Every row gives one point. Any point is a mix of the corners, with weights that add up to 1. It lies inside the corners' shape when no weight is negative. Say inside or outside, and name the corners with a negative weight.

Corners:
(1): 16.7 -24.7 -19.0
(2): -40.6 15.3 17.7
(3): 25.1 -20.5 4.4
(4): 6.0 24.6 7.8
Points:
15.7 -3.6 5.3 => inside
-17.0 0.6 4.2 => inside
-17.4 18.4 23.3 => outside (1)
-2.3 -5.7 6.1 => inside

Corners:
(1): 28.3 15.7 -4.0 28.8 1.1 -1.3 -1.1 -7.9 -14.9 -3.8 -20.1
(2): -19.4 20.1 5.4 12.7 -22.4 -24.6 8.3 -1.8 20.2 14.4 26.2
(3): -14.8 12.1 9.5 30.5 -15.4 -9.1 37.0 16.4 -17.8 -8.1 3.5
(4): 10.9 12.4 9.6 -2.4 23.8 -17.3 0.3 11.1 7.8 -17.7 -30.0
(5): -9.7 8.3 37.2 -16.5 -4.0 -1.7 -44.4 21.3 -29.8 -21.2 -33.9
(6): -30.0 -22.0 -5.1 -20.5 -32.0 -14.2 6.5 -17.5 12.1 -1.7 -13.4
(7): -4.8 11.8 -0.9 -7.3 24.7 10.5 -9.7 1.6 -12.8 7.0 -12.0
(8): 12.5 3.2 -13.5 -7.6 -20.3 -26.8 27.5 8.3 1.9 27.1 11.7
(9): 23.8 19.4 -4.3 6.9 18.2 -7.6 -3.2 2.2 -23.5 -36.6 6.5
(10): -18.5 -12.3 -18.5 23.9 -12.4 -36.4 8.0 6.3 -7.9 11.9 1.4
(11): -8.2 -3.9 46.5 -15.5 17.1 -16.2 -19.2 -12.3 -31.3 -14.0 -28.9
(12): 13.2 -20.3 47.1 -16.0 25.5 15.1 -38.5 9.0 -11.1 -26.5 -20.3
Points:
-2.7 6.0 18.3 -2.7 3.6 -10.9 -11.2 3.1 -12.3 -10.4 -10.7 => inside
-6.2 -4.0 28.3 -27.0 5.7 -9.9 -19.0 -5.7 7.2 8.2 -33.7 => outside (3, 9, 10)
-2.4 9.1 -5.0 6.4 -2.9 -17.1 11.7 -0.7 -2.0 -0.6 2.7 => outside (5, 12)
-22.6 2.0 8.0 -6.2 -13.2 -20.8 4.9 2.9 -6.6 -1.9 -5.7 => outside (1, 12)
-12.4 0.2 18.5 10.8 0.2 -6.3 -4.6 2.9 -10.9 -10.8 -21.7 => outside (8, 9)
-0.7 10.8 23.5 3.2 10.6 12.9 -25.6 -10.3 -30.6 -35.5 -1.9 => outside (4, 8, 10)
-28.5 -16.3 -7.0 14.9 -30.4 -14.0 28.8 -21.4 11.8 36.5 24.2 => outside (4, 5, 9)
10.0 9.8 8.6 8.8 8.3 -9.7 -1.7 6.3 -14.3 -7.9 -9.1 => outside (6)

Corners:
(1): 23.7 -17.0 -20.5 11.1 94.6 -17.8 -1.2 13.5 -6.1 -11.7 13.4 -21.0 -7.2 5.4 0.0 15.2 10.1 -4.0 10.2 10.5
(2): -7.8 -25.8 -22.3 19.7 -10.9 11.7 10.4 5.2 -13.8 26.2 19.5 6.7 17.8 19.7 32.9 32.7 -17.1 19.3 12.8 -7.2
(3): 17.2 3.7 3.6 -6.2 44.1 7.6 -85.5 -6.6 6.4 -22.1 -2.9 -4.4 1.4 22.3 -16.4 17.0 3.0 -12.9 37.2 -22.8
(4): 13.4 -27.4 -24.1 -8.3 -18.8 -13.5 23.3 -31.4 -6.4 10.1 -1.0 14.3 -25.8 21.0 -12.6 16.6 9.1 4.7 -3.2 18.0
(5): 26.2 27.5 -22.3 -18.6 -11.8 -11.5 21.2 -5.2 5.0 22.2 -2.2 -19.6 22.8 17.2 -11.2 -14.3 10.6 -3.5 -2.9 5.1
(6): 0.8 -24.0 -25.6 11.9 -11.9 32.8 21.3 6.2 71.7 5.0 18.0 -4.0 6.6 4.3 -9.0 -6.4 -11.0 -16.9 -16.4 22.2
(7): -2.9 -24.0 -6.7 19.6 0.3 -6.6 20.3 -28.7 -6.7 22.0 4.9 27.0 20.6 14.1 1.9 -15.0 11.0 21.7 -2.4 18.8
(8): 19.6 -9.3 -4.2 11.9 -15.1 -8.1 20.0 1.9 -11.8 -23.9 23.2 13.3 -9.4 10.6 -2.8 -16.0 6.1 -12.3 26.0 8.9
(9): 22.4 -18.3 -1.9 10.8 3.4 -18.2 -12.2 -8.0 -16.1 -47.4 -14.4 23.6 4.5 16.9 14.0 -9.7 3.0 16.2 -16.7 20.1
(10): 17.3 88.9 -12.6 14.7 -16.4 -13.2 -9.2 6.8 -0.3 2.4 -2.3 21.1 -8.4 5.2 -2.2 6.1 6.7 34.2 8.0 12.6
(11): -24.3 81.0 -22.1 -26.3 -8.9 -19.2 -16.1 -23.7 -11.5 -32.0 16.2 17.0 10.1 -28.6 -18.0 -9.4 10.6 2.8 -19.1 4.7
(12): 2.3 -10.4 29.2 12.9 -8.2 -8.2 21.4 -3.9 -15.0 18.4 -4.0 -29.2 11.5 13.9 -19.5 23.9 11.1 -6.6 -18.9 19.1
(13): 11.8 6.4 -14.4 7.6 13.1 -17.9 -13.1 -9.8 14.8 -31.5 1.3 9.2 18.7 -0.7 -12.5 11.4 4.4 64.8 30.2 6.4
(14): -24.9 25.1 5.7 -17.0 -8.3 -15.2 15.4 -6.9 0.5 20.8 -6.3 -14.3 -12.9 -23.0 3.5 -0.9 -28.2 7.2 8.1 11.7
(15): 22.1 -11.3 -6.8 11.9 4.0 -12.7 23.5 1.5 15.6 -3.2 16.2 25.8 11.1 15.2 -19.5 3.0 -36.6 19.9 -9.0 0.3
(16): -5.7 -16.9 9.9 -4.0 -17.8 -26.5 -83.0 10.4 -11.4 3.4 26.4 -4.4 19.0 10.8 -12.9 -15.3 16.7 -8.7 -16.1 -12.7
(17): 10.3 -13.9 -9.0 4.6 -14.6 -17.8 8.6 6.9 33.4 17.9 10.2 26.0 16.4 21.3 6.8 -6.0 20.4 -7.3 -12.8 -52.0
(18): -22.7 -25.3 -14.3 -26.9 -6.8 68.5 -0.6 9.7 -10.6 10.2 37.4 12.2 -8.5 11.2 3.5 -15.1 15.0 16.3 -15.8 13.3
(19): -3.9 -12.1 -27.8 6.8 -14.5 4.3 17.4 11.3 -7.4 19.6 -7.6 4.5 15.9 -39.6 -16.7 -9.4 -0.7 -6.2 -12.7 -4.4
(20): 27.1 -21.4 5.4 -9.5 3.9 -15.8 10.6 2.4 2.3 24.3 1.0 26.0 6.5 -2.6 21.1 39.8 12.6 -8.9 14.1 15.5
(21): -13.2 -18.3 -21.1 -3.7 -11.2 -2.3 17.7 17.1 0.5 -2.9 -0.6 20.7 11.2 29.9 -15.4 -9.9 6.4 -1.3 5.8 22.3
Points:
24.2 3.1 -27.4 -7.9 -2.5 16.8 18.8 7.7 4.0 -3.6 12.4 10.1 -5.4 17.7 -7.2 11.3 9.5 -24.8 -10.0 0.3 => outside (7, 13, 14, 16)
8.2 14.7 -11.8 1.7 11.6 -4.6 10.0 -7.4 5.8 -14.4 -0.1 5.2 -1.0 5.4 -16.1 -10.4 2.0 10.0 -2.8 11.3 => outside (2, 16, 20)
8.8 -9.4 -13.7 2.7 6.1 -2.7 -3.7 0.8 8.1 9.6 6.4 8.9 15.4 11.9 -3.2 8.9 7.8 8.4 -8.1 -2.4 => outside (8, 14)
8.9 3.0 -11.0 -4.4 -0.4 -7.0 -2.0 -5.8 1.6 2.4 2.1 1.1 5.1 8.3 -6.6 1.2 2.6 4.6 3.8 4.2 => inside
0.5 8.3 -11.0 -2.0 -1.5 -9.1 -1.6 -4.4 -1.8 -5.8 6.0 7.5 6.5 -0.7 -6.9 -0.7 3.4 5.3 -4.7 6.0 => inside
5.2 -6.9 -13.3 3.9 -1.2 1.7 19.5 -5.5 -3.5 9.5 4.4 10.5 2.1 10.6 4.1 8.8 -2.4 1.4 0.4 8.2 => outside (13, 16)
3.6 4.3 -7.9 -5.1 0.1 -7.4 -4.8 4.7 -9.2 -4.0 4.5 3.9 2.8 4.1 -7.5 5.2 2.6 6.5 4.9 1.6 => outside (6, 7)
9.2 8.7 -3.7 3.2 4.4 -3.8 -14.0 -1.6 0.1 -3.0 3.1 3.6 3.1 10.4 -6.1 6.8 3.4 4.0 7.3 2.7 => inside

Corners:
(1): 12.8 9.6 -9.4 -0.4 14.9 -17.3 20.1 -6.4 -1.8 25.4 -12.4 11.7 5.1 4.5 -4.2 1.8 10.1 -1.0 8.7 33.8
(2): 12.4 16.7 -18.6 30.2 13.7 2.9 -20.5 0.0 17.1 41.9 8.0 -12.5 36.6 7.3 -12.9 11.9 21.4 -7.2 -6.3 -15.3
(3): 2.8 -24.9 8.9 -17.7 0.1 -10.3 8.8 3.8 -19.8 -14.0 21.5 -25.0 -42.9 -3.7 14.4 -17.3 -8.6 20.4 37.1 -25.6
(4): 29.9 23.5 -27.5 5.7 11.6 -4.9 0.1 -21.5 11.8 31.7 -0.8 1.4 0.8 9.3 -25.2 -13.8 -23.5 -9.2 -37.5 12.3
(5): 10.3 25.0 2.6 19.0 -38.2 -7.5 -21.2 6.2 -8.6 -33.2 -5.2 -9.9 32.0 41.7 11.4 11.4 -9.1 7.9 -16.2 24.8
(6): -11.8 -4.8 -22.7 -1.3 -19.4 -22.6 14.2 23.4 11.7 -7.7 27.9 3.0 -15.2 -8.2 -3.4 -26.2 5.2 -6.8 23.1 -10.1
(7): -20.1 -38.4 9.9 -34.7 7.0 -14.8 24.3 31.2 -5.8 -10.1 -16.7 -16.8 -14.7 9.7 8.4 -36.7 2.3 10.3 14.9 -2.3
(8): 15.3 -8.9 -6.3 36.8 -7.1 25.5 -26.0 -4.9 10.5 -49.7 6.5 6.4 14.9 23.8 9.8 2.0 -13.2 -20.1 -10.8 5.2
(9): 15.9 27.5 -37.4 21.7 7.0 19.5 -10.9 26.3 17.3 -28.4 -6.8 -7.2 -1.2 11.8 20.9 -15.1 -10.3 13.6 3.1 -0.5
(10): 16.6 21.5 -10.3 -7.9 7.9 -18.3 0.3 -12.1 -32.5 20.5 -27.3 9.0 11.8 -25.1 -7.3 -24.6 19.4 -12.1 -0.5 21.3
(11): -2.1 -16.3 -15.1 11.7 28.3 -33.2 18.5 -40.3 0.5 -0.6 -25.9 26.2 25.2 -7.8 -35.5 -38.3 4.2 23.6 4.1 14.2
(12): -5.2 -10.2 12.0 4.1 -39.7 6.6 21.6 9.6 2.8 -1.7 -10.0 -24.0 -20.0 -16.6 17.4 -1.7 -21.2 2.0 7.2 -17.7
(13): 40.2 5.7 -8.4 15.6 -25.7 1.4 -13.9 32.7 12.8 -2.3 23.3 -4.4 -5.7 16.1 2.6 7.4 -5.7 16.8 -23.1 5.2
(14): -3.0 -2.5 -23.6 11.4 -17.2 -0.2 24.0 24.1 -2.4 -35.1 12.9 -12.0 -17.9 6.2 28.5 11.8 4.7 3.1 -15.0 -28.0
(15): 26.6 33.9 5.6 -7.0 4.8 -3.3 -1.6 -1.8 29.1 16.4 4.4 14.9 1.1 -10.2 -34.7 11.1 5.1 -26.1 -7.5 -28.1
(16): -37.5 -24.8 38.2 -27.0 23.2 -26.6 18.1 -2.8 -8.1 -8.6 -4.4 15.5 -45.1 -24.1 27.2 -35.2 5.9 32.9 13.1 5.4
(17): 25.6 32.8 1.1 19.0 -20.6 30.6 17.9 17.7 7.8 -16.0 39.3 -13.0 12.4 17.7 7.1 -4.5 1.3 0.8 -4.4 16.6
(18): 14.6 -0.4 -11.2 -13.3 -16.5 15.6 0.0 1.1 -5.6 -4.3 -1.2 27.6 18.1 22.6 17.4 6.3 -4.6 25.9 5.5 12.7
(19): -34.5 -7.7 25.2 -6.0 -13.9 -10.3 20.1 22.2 -39.7 -10.9 -19.6 24.7 -31.9 7.4 5.1 -21.9 -7.3 23.3 25.3 0.6
(20): 14.7 17.8 -4.7 18.0 -2.0 4.4 -3.9 23.6 0.1 -26.1 11.9 -4.8 25.0 3.5 17.1 7.9 -23.6 -16.0 -5.5 -5.6
(21): -35.5 -16.6 18.4 -25.2 10.5 -2.7 6.9 15.4 -21.1 -10.0 -1.8 13.4 -17.3 -18.7 -13.2 -16.0 6.3 20.7 28.0 34.2
Points:
3.3 2.6 2.9 -1.3 -0.2 -6.4 2.3 4.9 -1.3 -1.3 -1.7 6.0 -1.4 1.3 -3.5 -10.9 -1.4 6.0 4.6 6.5 => outside (14)
4.1 -0.3 -20.0 6.7 -5.9 0.4 -4.8 6.9 7.9 -0.6 -11.2 12.8 8.1 16.2 -7.1 -2.1 -3.4 9.1 -1.7 4.1 => outside (3, 10, 16, 17, 20)
5.7 2.4 -5.2 7.6 -5.8 -3.2 3.5 9.6 2.4 -10.1 2.4 0.4 3.0 5.6 7.5 -8.4 -1.1 1.0 3.5 -5.0 => outside (4, 21)
6.2 -8.7 8.5 -9.5 -5.0 -5.9 4.3 8.2 -2.9 -22.8 -2.8 -2.8 1.1 -3.7 8.6 -19.0 -6.3 4.7 16.1 11.1 => outside (2, 4, 14, 19)

Corners:
(1): 24.6 20.0 -2.7 21.5 22.0 -19.7 -3.6 16.0 14.7 3.1 21.6 -15.7 15.7 -2.5 7.2 -32.6 -3.0 -8.9 34.6 -1.1
(2): -6.3 5.4 2.8 -5.4 6.4 -28.9 -11.2 -0.9 -0.1 -30.6 -5.5 13.3 -0.6 30.8 7.3 26.5 -36.1 -3.7 -11.5 8.7
(3): -32.1 21.5 -23.9 3.4 12.2 -30.5 1.4 32.7 1.3 7.5 -24.1 29.5 -4.8 6.8 19.6 10.0 3.5 -0.3 -20.1 10.6
(4): -0.6 -31.7 20.7 -9.3 -31.5 18.1 -14.3 14.3 16.9 31.6 10.2 -8.6 -16.1 -0.7 -33.8 -15.5 32.4 -1.0 33.2 -11.3
(5): -26.2 19.7 -9.4 -0.6 -0.8 6.7 -7.7 -3.2 9.0 0.8 5.5 34.4 5.3 22.1 49.5 15.2 -32.4 2.6 1.7 12.1
(6): -11.6 27.4 7.7 11.1 -5.4 -32.2 -20.2 32.0 -9.0 6.4 -15.5 -35.3 0.4 24.7 35.2 -26.6 11.9 17.7 7.8 11.1
(7): 20.8 -23.7 -6.8 -4.4 -46.9 63.5 37.2 1.2 -18.1 11.7 -0.5 -7.9 1.1 -14.0 -20.3 0.3 7.5 1.6 -18.2 -1.2
(8): -2.6 16.2 -28.2 14.4 -12.6 -17.8 -19.7 -13.3 -7.7 -10.2 -11.9 37.5 22.8 5.1 9.3 3.0 -9.6 17.4 -22.3 3.2
(9): 14.0 -24.1 4.2 -11.9 -43.0 28.5 2.9 -12.9 17.3 7.4 -29.8 -5.7 -11.7 -36.3 -13.0 -14.0 1.7 -24.6 -7.5 -1.9
(10): -7.3 31.4 7.5 5.9 18.2 -11.8 -27.6 19.2 25.5 -10.7 38.6 -26.2 35.6 26.7 23.2 -18.1 35.1 -19.6 -10.2 -17.6
(11): 26.4 -12.3 -2.2 -36.4 -19.2 35.3 -2.6 29.7 -23.9 21.1 -15.7 -1.6 -9.0 -21.9 -29.2 -16.7 1.2 -6.0 8.8 -50.8
(12): 15.2 -12.9 12.9 -18.3 12.0 4.0 3.3 24.8 33.0 2.5 11.1 -18.0 27.5 -21.7 -13.8 0.5 9.1 20.6 8.1 -14.9
(13): -45.1 37.1 -7.4 3.2 -18.5 -23.4 -4.9 4.8 6.0 -4.5 1.0 -1.7 -18.4 3.2 10.5 12.4 -34.5 12.8 -21.4 2.1
(14): 3.1 -13.6 0.4 -22.8 -7.3 2.4 15.9 18.5 15.0 -4.3 8.6 -4.4 23.7 7.2 -2.8 -66.6 15.7 6.9 26.2 -14.5
(15): -3.5 9.7 -0.3 16.1 20.1 -5.5 -11.3 -3.3 28.5 -3.3 -5.3 17.7 -16.1 7.9 24.5 -8.6 -33.9 17.9 -43.6 -8.3
(16): 13.2 -26.4 28.2 -34.1 -33.6 0.6 21.1 -6.1 -34.2 15.7 17.1 14.8 -24.6 -28.0 -9.3 -1.8 4.2 -3.4 -9.9 -17.0
(17): -40.0 7.8 -15.2 24.5 34.2 -15.1 -36.7 42.6 -5.0 -10.0 18.9 -12.4 -0.3 -11.5 36.2 -17.0 1.7 17.9 12.8 9.2
(18): -44.8 21.1 -15.1 0.0 20.1 -7.5 1.9 -29.5 -28.5 15.1 -22.6 -8.6 -3.3 4.3 20.2 23.2 -39.4 19.1 -26.7 -9.4
(19): 16.0 5.6 17.5 -14.0 -14.4 27.2 19.2 -5.3 11.1 -19.5 -2.6 7.4 -16.5 -17.6 -21.4 -17.2 21.4 9.0 21.6 -25.4
(20): -30.6 8.8 23.9 24.8 10.2 -5.9 -8.7 50.7 3.5 -2.6 15.7 -24.0 40.1 -7.1 16.3 -31.4 13.0 -3.2 13.9 -25.0
(21): 17.6 -1.1 33.7 -29.9 -18.0 34.5 3.2 8.9 -18.5 15.1 0.2 5.4 1.2 -16.2 -31.2 -31.3 8.0 5.3 6.8 15.3
Points:
-3.2 1.5 7.1 -5.6 -1.4 4.0 -6.2 13.9 6.8 3.3 6.1 -3.1 6.4 -2.7 1.0 -9.9 3.5 4.7 3.4 -4.7 => inside
-10.9 7.5 -9.2 3.6 2.4 -0.7 -6.9 10.4 8.2 1.3 -7.4 -4.6 6.4 3.1 8.6 -5.2 -6.4 4.7 -1.4 -11.5 => outside (16, 21)
1.7 0.9 2.4 -3.2 -2.0 3.7 -4.7 10.8 3.3 2.9 1.2 -1.2 7.7 0.2 3.9 -14.8 4.4 2.3 1.9 -7.8 => outside (13)
-9.6 10.0 0.6 -1.0 2.8 -6.4 -5.7 14.8 -1.2 -0.2 1.7 3.0 4.1 4.7 7.8 -6.0 -3.9 9.2 -1.7 -5.3 => outside (9)
-14.7 9.9 2.4 -2.2 -2.3 7.3 -14.4 14.4 6.7 -5.1 4.8 -15.2 16.0 9.9 8.0 -13.9 8.0 5.7 3.2 -7.1 => outside (1, 3, 15, 16)
-6.3 -0.6 -3.1 1.5 -13.1 3.4 -7.2 14.5 6.1 1.8 -5.8 3.1 -3.7 -5.9 7.1 4.3 0.6 0.6 -11.0 -8.8 => outside (1, 14, 18, 21)
-8.6 12.7 0.3 2.8 -0.5 -6.3 -4.3 9.6 -4.2 0.2 4.5 3.4 0.5 5.4 10.6 -12.3 -3.6 5.9 -1.4 -6.1 => outside (9, 12)
-6.7 2.4 2.5 -1.8 -3.9 0.2 0.2 10.3 8.1 -0.2 -1.5 -4.4 -4.5 -2.0 5.6 -7.7 -3.7 1.3 -0.7 -12.3 => outside (8, 21)

Corners:
(1): 0.1 14.9 13.2 -1.8 -52.0 -8.6 18.7 9.9 -9.4 -11.8 6.7 5.9 18.8 2.3 -0.2 -5.0 -11.3 -6.7 -0.7 4.2
(2): 16.3 20.5 -9.2 7.5 2.7 -1.9 28.0 -17.0 -17.0 0.0 -18.1 16.9 -17.0 15.4 34.7 -7.9 21.5 10.7 -9.6 -23.6
(3): -3.5 -0.2 -14.3 6.8 -21.5 2.0 -6.5 8.7 -32.2 4.5 26.5 20.7 22.3 6.7 -27.6 -18.9 -12.7 -11.0 -8.2 -22.4
(4): 9.8 -12.4 -19.9 28.0 -6.1 10.6 -5.0 7.4 14.8 -4.3 40.4 -19.8 -9.5 -25.9 -7.4 -18.7 -23.1 -7.5 -43.5 17.6
(5): -6.1 -0.8 -7.1 23.5 4.0 -2.8 42.6 -6.9 17.0 20.5 -9.4 -4.3 -21.5 18.5 11.4 5.3 -5.4 12.2 20.0 -4.8
(6): 2.1 28.2 -7.8 -24.6 -5.2 -26.5 23.7 -3.1 6.6 0.4 -31.4 -8.4 -19.7 -0.1 6.6 15.9 4.0 30.6 23.5 -26.2
(7): -3.9 29.7 3.6 9.6 -3.9 -16.7 7.5 -5.9 7.8 14.0 -13.0 6.4 -43.1 14.3 21.2 11.2 12.9 -14.7 32.2 -25.2
(8): -5.7 -8.6 -11.4 38.3 -10.4 32.3 -6.6 -9.7 19.9 -31.6 15.5 -8.8 17.2 -19.7 -12.2 -22.7 -7.9 -13.7 1.6 1.2
(9): 2.4 -6.4 -36.8 14.4 3.8 14.3 -0.6 -13.4 3.0 11.9 -3.2 -19.4 0.7 -25.6 23.7 -42.9 -1.9 -33.7 -2.1 4.9
(10): 14.8 -30.3 -24.0 28.9 -8.6 24.8 -15.5 -9.4 11.0 9.4 22.4 -18.2 7.7 -22.6 -11.5 -25.7 34.7 -17.3 -8.4 16.7
(11): -21.1 32.5 -2.3 -26.0 -18.2 9.6 41.4 -16.8 -5.9 -7.1 20.3 18.5 -6.7 -8.7 10.2 15.2 1.0 9.5 15.6 -11.0
(12): -9.2 -3.4 4.5 11.7 -9.0 -14.2 12.8 -2.5 -30.7 -20.3 24.8 15.5 -5.9 -18.2 2.3 -36.2 -2.2 0.1 5.8 -12.4
(13): -2.2 1.3 -8.7 18.3 34.5 6.3 -0.1 -1.3 4.3 9.8 14.5 -24.7 11.1 -6.3 21.3 -28.5 23.4 0.3 -8.2 7.5
(14): -9.6 -18.6 3.5 -16.8 -26.4 4.1 20.0 19.2 -7.1 -14.1 12.9 16.0 9.9 -17.1 -8.8 -29.5 -4.4 -19.0 -22.8 -36.1
(15): -33.4 20.8 -19.6 10.9 1.5 -8.9 4.5 -28.7 16.0 12.6 -21.4 0.8 -28.9 19.8 16.7 -13.3 18.9 11.5 -3.4 -3.8
(16): 0.5 13.3 -18.9 5.1 -4.6 28.6 21.9 13.8 9.3 -15.2 15.1 1.6 -3.0 -19.4 -25.7 -41.3 5.3 -10.0 -19.5 25.1
(17): 2.7 23.7 10.8 -16.1 0.5 -19.2 25.6 -21.0 -10.2 -8.0 -9.2 -10.1 -40.8 45.5 3.1 11.5 3.6 2.9 23.6 -8.1
(18): -9.8 11.4 15.7 7.0 0.6 20.9 8.5 -16.6 4.3 27.8 -24.8 -27.8 -40.5 16.9 27.1 -7.6 -0.8 21.3 21.4 -13.2
(19): 2.8 -18.6 -4.1 7.5 25.3 13.7 -21.0 -12.1 22.9 18.3 2.1 10.6 -16.9 -1.7 25.4 -30.7 0.8 -4.1 2.9 18.6
(20): -25.4 5.5 -4.4 -5.5 -8.3 -6.2 21.2 17.4 -17.1 -15.0 -17.5 10.6 -28.0 15.6 16.0 18.0 8.7 12.8 13.4 -7.8
(21): -7.5 13.4 28.3 -9.2 -8.2 -13.3 20.9 -3.2 -38.2 -21.4 -13.4 19.6 24.1 -30.5 -15.5 9.0 -9.4 -13.3 -16.0 0.8
Points:
-10.2 3.1 -2.7 11.5 -2.2 -0.5 8.4 5.5 0.9 0.2 -4.8 -2.3 -3.7 -5.6 6.0 -17.2 -5.7 -1.6 -2.2 -5.0 => outside (2, 10, 11, 17)
-6.2 22.3 6.9 -2.3 -0.8 -13.1 30.0 -8.9 -4.9 -2.8 -4.6 19.7 -1.6 13.4 6.2 -8.2 -2.2 5.7 7.8 -17.4 => outside (4, 9, 10, 18, 20)
-5.4 3.4 -4.8 3.4 -11.4 1.0 12.1 0.7 -4.2 -4.2 1.9 2.0 -5.7 -3.1 6.4 -11.7 0.1 -5.4 -0.3 -5.6 => inside
-11.2 4.9 -1.4 1.2 -11.0 0.5 13.9 -4.2 -2.2 -5.7 12.4 8.5 -12.8 -11.6 -16.3 -15.6 -19.4 -8.0 2.0 -6.7 => outside (1, 2, 10, 13, 20)
-37.9 58.2 16.3 -46.1 -61.4 -22.0 48.1 0.7 -37.5 -31.8 -22.6 26.9 -23.1 12.4 -11.5 25.1 -19.1 -2.9 32.2 -50.7 => outside (2, 4, 5, 10, 13, 19)
-4.9 10.7 -1.6 0.7 -3.4 -1.5 17.5 -8.4 -5.0 -1.3 -4.7 3.6 -10.9 4.8 8.9 -7.7 6.7 0.0 9.7 -10.2 => outside (4)
